Rows are points. The ring and each string are closed loops that go straight from each point to the next, and from the last back to the first. Before rounding, they use only three directions, however many columns there are. How many times does the string pass through the ring? Passing back the other way cancels.

Ring (8 x 3)
[[ 36  -7  -6]
 [ 24   8  20]
 [ -3   8  35]
 [-32 -10  32]
 [-41 -26  17]
 [-31 -42 -11]
 [ -1 -42 -31]
 [ 28 -26 -27]]
String (22 x 3)
[[-37 -10  47]
 [-20 -11  36]
 [ -9  14  49]
 [  3  26  44]
 [ -2  23  52]
 [-14 -18  27]
 [ -7 -14  12]
 [ -7   2  19]
 [ -7 -10   9]
 [-22 -22  12]
 [-33 -14  10]
 [-49 -38  -1]
 [-43 -54 -11]
 [-21 -42  -6]
 [-23 -49  -9]
 [-39 -65 -26]
 [-37 -50 -25]
 [-48 -57 -13]
 [-34 -45   2]
 [-14 -23   5]
 [-34 -32  17]
 [-45 -16  40]]
Times through: 1
String (28 x 3)
[[ 17 -41 -53]
 [ 20 -22 -32]
 [ 37 -29 -46]
 [ 40 -38 -42]
 [ 46 -30 -34]
 [ 32 -30 -17]
 [ 66   2 -17]
 [ 50  13  -3]
 [ 14  -4   3]
 [  5 -18   8]
 [  7 -14  17]
 [ -1 -17   7]
 [  9  10  21]
 [  4  29  46]
 [-15  19  57]
 [-24 -20  32]
 [-44   2  58]
 [-44  -1  44]
 [-14  -4  14]
 [-19 -18  10]
 [-32 -39   9]
 [-53 -45   7]
 [-43 -53  -1]
 [ -8 -24   0]
 [-12 -24 -11]
 [-12 -35 -10]
 [-13 -45 -13]
 [ -3 -61 -50]]
Times through: 1

Ring (8 x 9)
[[-13  -4   4   9  11  11  13  11  -5]
 [ 25 -26  10   6 -13   3  13  17  -3]
 [ 59 -44   0   4 -29  -5  18  20   0]
 [ 63 -40 -10   2 -28  -9  20  15  -2]
 [ 29   5  -9  -6 -13 -17  10  -2 -23]
 [ -2  37  -3 -10   1 -19   3 -12 -36]
 [-45  52  -1  -4  26  -5   2 -13 -33]
 [-44  27  -4   6  29  10   9  -2 -15]]
String (27 x 9)
[[-76  58   2   3  44   8   2 -11 -27]
 [-66  24 -14  15  47  24  15   1  -4]
 [-48   7 -13  17  37  25  18   7   2]
 [-46  15   6  11  29  18  10   6  -7]
 [-16  17  18   0   6  -1   3   3 -21]
 [ -5  11  19  -2  -1  -4   3   5 -21]
 [  6 -11  22   4  -6   4   8  15  -9]
 [ 26 -36  13  10 -13   8  15  23   4]
 [ 35 -49  -8  14 -10  13  24  24  13]
 [ 24 -21  -3   5  -9   1  16  13  -4]
 [ 27 -30 -12   9  -6   5  21  15   3]
 [ 70 -66 -11  11 -29   3  26  27  14]
 [ 88 -61   0   2 -45 -11  20  24   2]
 [ 95 -80 -22  10 -39  -1  31  28  17]
 [ 49 -39 -19   7 -16  -1  23  15   3]
 [ 17  -8  -7   3  -4  -3  14   6 -10]
 [ 32   4   4  -8 -19 -19   7   0 -25]
 [ 22  -1  -6  -2  -8 -10  12   3 -17]
 [ 15  11   0  -5  -7 -14   7  -2 -24]
 [ 10  35   6 -14  -9 -26   0 -12 -40]
 [ -3  50   8 -17  -3 -28  -4 -17 -46]
 [ -5  31   2  -7   2 -14   3  -8 -31]
 [ -1   4 -14   4   9   1  15   2 -11]
 [-36  43 -13  -1  26  -4   7 -12 -28]
 [-65  74  -3  -6  37  -7  -1 -22 -41]
 [-58  76  15 -12  26 -14  -8 -21 -48]
 [-29  43  11  -6  13  -9   0  -9 -33]]
Times through: 0
String (26 x 9)
[[ 31 -42  -8  12  -9  10  22  21   9]
 [ 24 -37  16  10 -13   9  15  23   4]
 [ -4  -5  19   5   0   5   8  12 -10]
 [-26 -13  -3  18  22  24  18  16   7]
 [-29  -3 -11  15  26  20  18  10   2]
 [ -5   3  -6   5   8   3  13   5 -10]
 [-12  11  -4   3  11   2  11   2 -14]
 [ -6  18   5  -2   3  -6   6  -1 -22]
 [-50  55  11  -5  24  -5  -2 -12 -35]
 [-75  63   3   0  42   4   0 -14 -32]
 [-56  26 -18  12  42  18  15  -2  -8]
 [-28   4 -18  13  26  16  18   5  -2]
 [-16  18   4   1  10  -1   7   0 -19]
 [ -8   3  -4   6  10   5  13   5 -10]
 [-12 -17 -11  16  17  19  20  14   7]
 [  1 -34  -5  18   9  22  22  22  13]
 [ 18 -32  -6  12  -2  11  20  18   6]
 [ 20 -20  -4   7  -5   3  16  12  -3]
 [ 47 -54 -10  13 -17   9  25  24  13]
 [ 79 -62   9   4 -42  -6  18  27   5]
 [ 83 -69  -2   8 -40  -2  23  28  11]
 [ 53 -51 -13  10 -20   4  24  21   9]
 [ 25 -22 -10   7  -6   2  18  12  -2]
 [ 34  -7  13  -5 -22 -14   7   7 -19]
 [ 35 -11  14  -4 -22 -12   8   9 -17]
 [ 17 -13  -5   5  -4   0  15   9  -7]]
Times through: 1

Ring (6 x 14)
[[  4 -26  12  24 -21  23 -41  10 -25  26 -28  30  31  21]
 [-14 -29   3   7 -60  31 -40  22 -26   3 -36  14   2  23]
 [-22  -5 -11 -14 -46   8 -21  13   0 -25   2 -15 -31  -3]
 [-10  25 -13 -13  19 -28  -2 -15  31 -26  53 -27 -31 -31]
 [ -2  30   4  15  53 -35  -8 -29  36  -6  54 -16 -10 -20]
 [  7   4  14  30  33  -9 -26 -16   6  20  15  14  23   3]]
String (28 x 14)
[[ -5  46  14  32  80 -51  -6 -43  51  -2  65 -22 -11 -17]
 [-16  44   6  18  52 -45  -5 -34  51 -19  61 -34 -31 -17]
 [-10  18   0   7  19 -20 -13 -15  23 -11  35 -16 -17 -13]
 [  3  14  -6  -1  28 -19 -10 -14  18  -5  41  -7  -3 -24]
 [  2   6  -6  -1  16 -11 -14  -8  10  -3  30  -2   0 -19]
 [-16  12  -2   2  -3 -12 -16  -6  18 -17  24 -18 -24  -8]
 [-31  28 -12 -15  -9 -26  -4  -9  36 -44  44 -44 -59 -20]
 [-21  26 -24 -31  -3 -27   3  -8  33 -46  57 -42 -54 -39]
 [ -2  12 -20 -24   8 -17  -3  -6  17 -22  46 -17 -20 -36]
 [ -2   6 -11  -9   6 -11 -11  -5  10 -11  32  -8 -10 -22]
 [-12   9  -4  -1  -2 -10 -16  -5  14 -14  24 -13 -19 -10]
 [-28  28  -8  -8  -1 -26  -6 -12  36 -38  43 -40 -52 -17]
 [-19  37 -11 -11  25 -38   2 -21  44 -36  63 -41 -46 -32]
 [-21  29  -2   3  16 -29  -8 -18  36 -26  44 -32 -37 -15]
 [ -1  15  -2   5  27 -20 -12 -15  20  -6  38  -9  -6 -18]
 [ 11   8  -3   6  34 -15 -14 -14  11   7  35   5  13 -21]
 [-10  12   5  14  12 -14 -19 -11  17  -5  22 -10 -11  -3]
 [-11  22  14  29  31 -23 -20 -22  27   0  28 -12  -9   2]
 [-12  10  11  23  10 -10 -24 -11  14   0  13  -5  -6   6]
 [  3  -1   4  14  12  -3 -23  -7   2   9  13   9  12  -3]
 [ 20 -10  10  24  28   2 -28  -8 -10  31   7  30  42  -1]
 [ 24 -18  20  41  30  10 -38  -8 -19  48 -10  44  60  14]
 [ 26 -21  20  41  28  12 -39  -6 -22  50 -12  47  63  14]
 [ 21 -12   5  17  24   4 -26  -5 -12  28   9  30  41  -6]
 [ -2  -1   3  11   3  -2 -23  -4   3   3  11   4   4  -2]
 [ -7   3   7  18   4  -5 -25  -7   7   3   9   0  -1   4]
 [ 13  -1   3  14  28  -6 -21 -11   1  17  21  15  24 -11]
 [ 16  17  11  28  67 -26 -16 -29  20  21  42  10  26 -15]]
Times through: 0
String (23 x 14)
[[-38   6 -19 -28 -58  -1 -12  13  14 -49  15 -39 -63 -11]
 [ -7   2 -21 -26 -16  -5  -9   4   7 -24  30 -14 -23 -28]
 [ -1   3  -9  -6   3  -7 -14  -3   7  -8  26  -4  -6 -18]
 [-24  21  -7  -6  -5 -20  -9  -8  28 -31  35 -32 -42 -15]
 [-23  45 -13 -12  31 -46   6 -26  54 -43  73 -50 -57 -36]
 [ -1  51 -11  -5  79 -59  12 -40  58 -25  95 -37 -29 -51]
 [  9  27  -2   7  62 -35  -4 -29  31   0  61  -9   2 -32]
 [ -5  11   3  12  17 -14 -18 -12  15  -2  25  -5  -4  -7]
 [-14  27  16  32  36 -28 -19 -25  32  -2  31 -16 -13   3]
 [  6  19  21  42  60 -25 -22 -29  22  21  30   7  21   1]
 [ 22   2  11  28  52 -11 -23 -19   3  31  24  24  41  -8]
 [  9  -2   2  12  20  -4 -21  -8   1  13  18  13  19  -9]
 [ -7   7   8  19  11  -9 -23 -10  11   2  14  -2  -2   2]
 [ -6  28  21  42  54 -31 -20 -31  32   9  34  -7   2   4]
 [ 11  26   9  26  72 -35 -11 -33  30  13  52   0  15 -19]
 [ 10  35   3  16  79 -44  -2 -37  40   2  69 -11   3 -32]
 [ 11   8  -5   2  34 -16 -12 -14  11   4  38   4  11 -24]
 [ -9  15  -3   3  13 -17 -13 -11  20 -12  32 -14 -16 -14]
 [-23  33 -12 -13  13 -34   0 -17  41 -39  57 -42 -50 -28]
 [-19  27 -24 -32   1 -28   4  -9  34 -45  59 -41 -52 -40]
 [ -5   4 -16 -18  -6  -7 -10   0   9 -18  30 -11 -17 -24]
 [-12   2  -5  -3 -14  -3 -19   1   7 -13  15 -10 -17  -7]
 [-33   7  -7  -8 -41  -2 -19   6  14 -33   9 -29 -47   0]]
Times through: 5

Ring (9 x 14)
[[ -3  -5  12  -8   5 -12  20  34  -3  33  30   7   5 -21]
 [ -9   9   0 -16   0 -25  24  41  -7  28  14  14   5 -20]
 [-10  15  -9 -13  -3 -27  21  31  -3  13  -7  15   1 -13]
 [ -7  11 -12   1  -1 -19   9   1  12 -13 -36  10 -11   2]
 [  4  -2  -8  23  -2   4  -8 -36  25 -38 -51  -1 -19  13]
 [ 11  -4  -7  24  -8  13 -11 -35  18 -35 -37  -2 -10   7]
 [ 20  -5  -3  16 -19  20  -6 -13  -3 -14   5   0  12 -13]
 [ 17  -9   6   7 -15  16   3   8 -10  10  32   2  18 -23]
 [  8 -12  14   1  -2   5  11  20  -5  25  37   2  10 -22]]
String (31 x 14)
[[ 22 -17   6  26 -11  28 -12 -28   8 -19   2  -6   3  -6]
 [  6 -15   7  22   5  10  -5 -26  23 -18 -22  -4 -15   6]
 [  9   1  -5   7 -13   4   2  -2  -1  -8  -3   5   6 -11]
 [ 15  12 -17   5 -28   7  -1  -1 -12 -16  -5   8  18 -16]
 [ 12   6 -18  21 -18  10 -11 -34  11 -43 -45   2  -4   5]
 [  1 -10  -6  39  11   8 -19 -69  50 -63 -89  -8 -42  35]
 [ -4 -14   2  32  19   2 -11 -54  49 -44 -72  -7 -42  30]
 [  0  -4  -2  14   4  -3   0 -18  21 -18 -33   1 -16   6]
 [  2   8 -10   3  -9  -7   5   1   3 -10 -18   8   0  -6]
 [  1  21 -23  -2 -19 -14   7   5  -4 -17 -29  13   5  -8]
 [ -4  14 -19   9  -6 -13   1 -17  16 -32 -56   8 -14   9]
 [ -6  -1 -10  24  11  -7  -8 -45  41 -47 -81  -1 -37  27]
 [ -4 -10  -1  29  16  -1  -9 -49  46 -43 -72  -5 -39  28]
 [ -3 -15  -1  41  20   6 -18 -73  59 -62 -95 -10 -51  40]
 [  6  -5 -11  34   0  10 -18 -61  38 -59 -76  -5 -29  26]
 [ 16   7 -19  20 -23  13 -12 -31   6 -41 -37   3   2   1]
 [ 14   5 -11  10 -20   9  -2  -8  -4 -16  -8   5  10 -11]
 [  9   4  -6   2 -16   2   5   8  -7  -1   5   7  11 -16]
 [ 23   4 -10   7 -31  17  -2   3 -20  -6  21   6  27 -25]
 [ 35   4 -10   3 -46  29  -2  15 -39   5  54   7  48 -42]
 [ 23 -13   7  13 -18  25  -2  -1 -10   4  34  -1  19 -23]
 [ 12 -23  17  19   4  17  -2 -14  14   0  11  -6  -5  -6]
 [  8  -7   5   6  -6   5   6   7   0   7  15   3   6 -15]
 [ 10   0   1  -3 -15   3  11  23 -15  17  30   7  19 -26]
 [ 16   0   4 -10 -23   7  15  42 -32  35  65   9  36 -42]
 [ 17 -15  18  -2 -11  15  12  32 -20  38  69   3  27 -37]
 [ 16 -15  16   1 -10  14  10  25 -16  31  59   2  23 -32]
 [ 20  -6   8  -5 -23  14  12  35 -30  33  68   6  36 -41]
 [ 13   5  -4  -5 -22   4  11  27 -22  17  35  10  26 -31]
 [  7  -5   2   7  -6   4   5   3   2   2   6   3   3 -12]
 [  8 -20  13  23   8  14  -5 -25  24 -12 -12  -6 -15   4]]
Times through: 2

Ring (9 x 14)
[[-52  -2  -3   7  22  11  20  -9  43 -11  22 -17 -45 -35]
 [-34  -3 -13  -3   6  27  20   1  29 -12  13   1 -33 -37]
 [ -6  -3 -23 -10 -20  40  12  15   3 -11  -4  28 -12 -27]
 [ 22   0 -23  -5 -41  30  -5  25 -24  -5 -23  47  14  -2]
 [ 32   1  -8  10 -33   1 -17  24 -28   3 -29  39  23  16]
 [ 25   1   9  24 -13 -29 -22  16 -18   9 -25  19  19  25]
 [ -1   1  21  33  12 -45 -17   3   5   9 -10  -8  -1  20]
 [-38   2  18  30  27 -33  -2 -10  32   0  10 -25 -28  -1]
 [-55   1   9  20  29 -12  11 -14  44  -7  21 -28 -43 -19]]
String (27 x 14)
[[-51   5  -1  16  10   2  10  -9  33 -11  15 -12 -37 -16]
 [-68   9  -1  19  11   2  11 -15  40 -15  21 -18 -45 -14]
 [-73   7  18  34  35 -30   6 -23  51  -7  26 -41 -49  -6]
 [-20  -5  32  35  45 -56  -5  -8  33  11   8 -36 -22   1]
 [ -8  -5  19  25  26 -35  -4   1  20   8   1 -17 -13  -2]
 [-39   5  -4  15   0   4   5  -4  22 -10   8  -2 -27  -9]
 [-66   8  -2  17  11   5  12 -14  40 -15  21 -17 -44 -16]
 [-82   4   9  22  38  -9  19 -24  61 -13  34 -41 -61 -27]
 [-68  -3  16  20  52 -18  21 -21  64  -6  34 -47 -58 -34]
 [-23  -7  14  17  33 -20   8  -3  34   3  11 -22 -28 -20]
 [-21   0  -5   8   0   7   6   3  16  -6   3   4 -19 -14]
 [-42   2 -23  -7  -9  44  22   1  25 -19  13  11 -35 -36]
 [-36  -2 -38 -23 -20  71  31   8  21 -23  12  25 -35 -52]
 [  3  -9 -21 -14 -11  39  16  18   6  -7  -3  25 -12 -36]
 [ 14  -9   6  10   9 -12  -1  13   5   7  -9   5  -2 -10]
 [ -3  -1  -9   4 -11  12   2  12   2  -4  -7  18  -7 -11]
 [ -7   4 -36 -13 -46  57   8  18 -10 -18 -11  47  -5 -18]
 [ -1   6 -51 -24 -65  81  11  25 -21 -23 -16  65   0 -23]
 [ 17  -2 -37 -20 -47  58   8  28 -20 -12 -18  55   6 -22]
 [ 18  -8 -11  -3 -11  16   3  20  -5   0 -13  25   2 -17]
 [ -5  -2  -6   5  -5   8   3  10   6  -3  -4  12  -9 -13]
 [-20   1 -19  -3 -16  32  11   8  10 -12   1  19 -18 -22]
 [-49   4 -37 -17 -23  68  28   3  23 -26  14  23 -38 -45]
 [-63  -4 -19 -11  17  46  37  -8  52 -20  31 -11 -58 -61]
 [-48  -8   8   9  42  -3  23 -10  53  -5  26 -32 -48 -41]
 [-28  -6  14  18  33 -21   8  -5  35   2  13 -24 -30 -20]
 [-27   0   1  14   9  -3   5  -1  22  -5   6  -5 -23 -13]]
Times through: 5
String (26 x 14)
[[  8  -3  36  43  29 -71 -23   1   8  18 -11 -21   3  27]
 [-31   5  32  46  32 -63 -15 -12  27   8   4 -33 -19  21]
 [-12  -6  38  39  48 -66 -10  -6  30  15   4 -38 -17   6]
 [-13  -4  17  24  24 -31  -3   0  21   6   2 -16 -16  -3]
 [-21  -7  33  33  50 -55  -2  -8  37  11  10 -39 -25  -5]
 [-74   4  16  28  41 -23  13 -23  57  -8  30 -43 -54 -18]
 [-95  11  -2  20  21   6  19 -25  58 -21  34 -31 -63 -24]
 [-42   5  -5  13   0   7   7  -4  24 -11   9  -2 -29 -12]
 [ -7  -5  17  23  23 -32  -4   2  19   7   0 -14 -13  -3]
 [-34   5  -1  17   1  -2   1  -3  19  -8   5  -2 -23  -5]
 [-45  11   5  29   1 -17  -6  -9  21  -8   6  -9 -24  10]
 [  0   2  33  45  21 -68 -25  -1   7  14 -11 -18   1  32]
 [ 26  -5  32  37  20 -65 -24   9  -3  20 -19  -9  13  26]
 [  3  -3   7  17   4 -18  -7   9   4   4  -9   4  -2   2]
 [  7   5 -10  11 -29   6 -11  15 -15  -3 -19  30   8  11]
 [ 33   8 -25   3 -63  24 -20  30 -44  -5 -37  63  31  23]
 [  6   7 -26   0 -48  33  -6  20 -22 -11 -21  47   9   4]
 [ -3   2 -11   6 -19  12  -2  12  -3  -5 -10  22  -3  -3]
 [ 37  -7   2  10 -12 -12 -13  23 -18  10 -25  25  19   7]
 [ 47   0 -23  -4 -53  26 -14  34 -42   0 -37  61  32  10]
 [ 46  -7   3  11 -15 -15 -16  26 -24  11 -29  29  25  11]
 [ 20  -5   6  15  -2 -17 -10  15  -6   8 -16  13   8   5]
 [ 51  -7  14  20  -6 -36 -24  24 -25  18 -32  21  30  22]
 [ 52   1   5  22 -31 -27 -32  27 -40  13 -40  38  39  37]
 [ 31  -6  23  29  10 -49 -22  14  -9  17 -21   2  16  21]
 [  8  -3  16  24  10 -34 -12   8   3   9 -11  -1   1  10]]
Times through: 0

Ring (6 x 14)
[[  0 -21   7 -29   0  -1  -7  25  22 -15 -12  -2  18  19]
 [  9  11  12 -27  11 -40  12  20 -37  25  16 -48  30  -9]
 [ 22  28   8 -17   7 -43  17 -14 -60  35  14 -54  38 -13]
 [ 27  21  13  -3 -14 -24   5 -53 -34  27  -6 -27  33 -10]
 [ 18  -7   6  -6 -23  11 -11 -47  18 -10 -31  14  24  17]
 [  6 -23  -1 -21 -12  21 -14  -7  37 -30 -31  21  20  34]]
String (24 x 14)
[[ 13 -24 -22 -16 -19  53 -18 -39  50 -60 -54  48  27  65]
 [ -2 -37  13 -21 -17  17 -21   9  57 -26 -29  25   9  23]
 [  3 -19  21 -21  -9 -12 -10  12  21   3  -9  -6  14   0]
 [  9  -9   1 -22  -4   2  -4  -3   9 -12 -16  -2  25  21]
 [  0 -21  -6 -33   3  12  -7  24  25 -30 -19   5  22  36]
 [  3 -13  -7 -33   7   3  -1  24   8 -22 -12  -6  27  32]
 [  9  -2   6 -24   1 -13   1   6  -7   2  -5 -19  26  10]
 [ 12   5  -7 -28   8 -10   7   5 -20  -5  -4 -23  34  21]
 [ 10  10  -1 -31  15 -26  12  20 -34   9   9 -40  34   9]
 [ 11   3  15 -20  -1 -27   3   2 -17  18   3 -30  25  -6]
 [ 12   7  15 -20   1 -30   5   1 -24  22   5 -35  27  -8]
 [ 19  19   1 -19   4 -25  11 -15 -41  17   3 -37  37   3]
 [ 22  21   0 -17   2 -24  11 -23 -42  17   1 -35  38   4]
 [ 15  11  24 -15  -3 -40   6  -7 -30  35   9 -40  25 -22]
 [ 16   9  20 -14  -6 -33   4 -13 -25  29   4 -34  26 -16]
 [ 29  27  -4  -9  -4 -16  11 -51 -45  15  -7 -29  42   7]
 [ 38  39   4   3 -13 -26  12 -79 -60  33  -6 -36  45  -8]
 [ 27  19  32   4 -22 -38   1 -56 -31  47  -1 -32  26 -34]
 [ 17   3  27  -7 -17 -26  -4 -27  -8  27  -5 -20  21 -18]
 [ 17   3   9 -12 -10 -10  -1 -27  -8   7 -12 -12  28   5]
 [ 28   7 -13  -3 -20  22  -5 -73   0 -19 -37  15  37  35]
 [ 18  -1   2 -11 -14   4  -5 -36   3  -6 -22   1  28  18]
 [  9  -9  23 -14 -12 -18  -7  -6   7  13  -8 -12  17  -7]
 [ 17  -9 -10 -13 -15  25 -10 -39  21 -29 -36  21  29  39]]
Times through: 2
String (27 x 14)
[[ 10  13  27 -23   7 -56  11  20 -42  45  24 -59  25 -30]
 [ 21  35  10 -21  14 -56  23  -3 -76  46  26 -71  41 -21]
 [ 33  51  -9 -16  15 -44  29 -36 -95  38  17 -68  54  -4]
 [ 34  43 -14 -12   7 -25  22 -51 -76  21   2 -47  53   9]
 [ 35  46   2  -7   2 -42  21 -54 -81  42  10 -57  48 -13]
 [ 27  31  25  -4  -7 -52  12 -39 -58  55  14 -54  33 -35]
 [ 19  13  26  -8 -10 -37   3 -24 -28  37   4 -35  25 -24]
 [ 30  25  27   4 -19 -40   5 -60 -42  49   1 -37  30 -32]
 [ 37  27  11   8 -24 -16   2 -89 -35  28 -16 -18  37  -9]
 [ 31  14  14   6 -28  -8  -4 -79 -14  18 -22  -5  30  -5]
 [ 17  -3  26  -3 -23 -16  -9 -37   5  20 -14  -8  19 -13]
 [ 15  -4  17 -10 -16 -11  -6 -26   4   9 -14  -7  22  -1]
 [ 18   0   1 -12 -12   3  -4 -34   0  -6 -21  -1  29  17]
 [ 12 -11  16 -12 -16  -4  -9 -20  15   1 -18   0  19   5]
 [  8 -26  14 -11 -24  16 -19 -23  45 -18 -33  25  14  18]
 [ 12 -29 -18 -14 -23  55 -22 -41  59 -60 -57  54  24  63]
 [  1 -37   7 -19 -19  27 -22  -2  61 -35 -37  34  11  33]
 [  4 -16  23 -19 -10 -15  -9   8  17   7  -8  -9  14  -4]
 [  9  -9   9 -20  -7  -6  -5  -3   7  -3 -12  -7  22  11]
 [  7 -14  -9 -26  -2  15  -6   0  17 -28 -23   7  27  37]
 [  7 -10 -11 -28   2  12  -3   4  10 -27 -20   2  29  38]
 [  7  -7  11 -23  -1 -14  -2  10   1   3  -5 -16  22   6]
 [  0 -13  28 -26   0 -31  -3  32   4  19   7 -27  14 -14]
 [  9  -2  13 -22  -1 -21   1   6  -9  10  -1 -23  24   0]
 [ 15   9  -8 -25   7 -10   8  -5 -25  -3  -5 -23  36  21]
 [ 10  18  -2 -34  22 -38  19  29 -52  18  19 -55  38   4]
 [  9  20  18 -31  20 -61  20  36 -60  44  32 -72  31 -24]]
Times through: 1
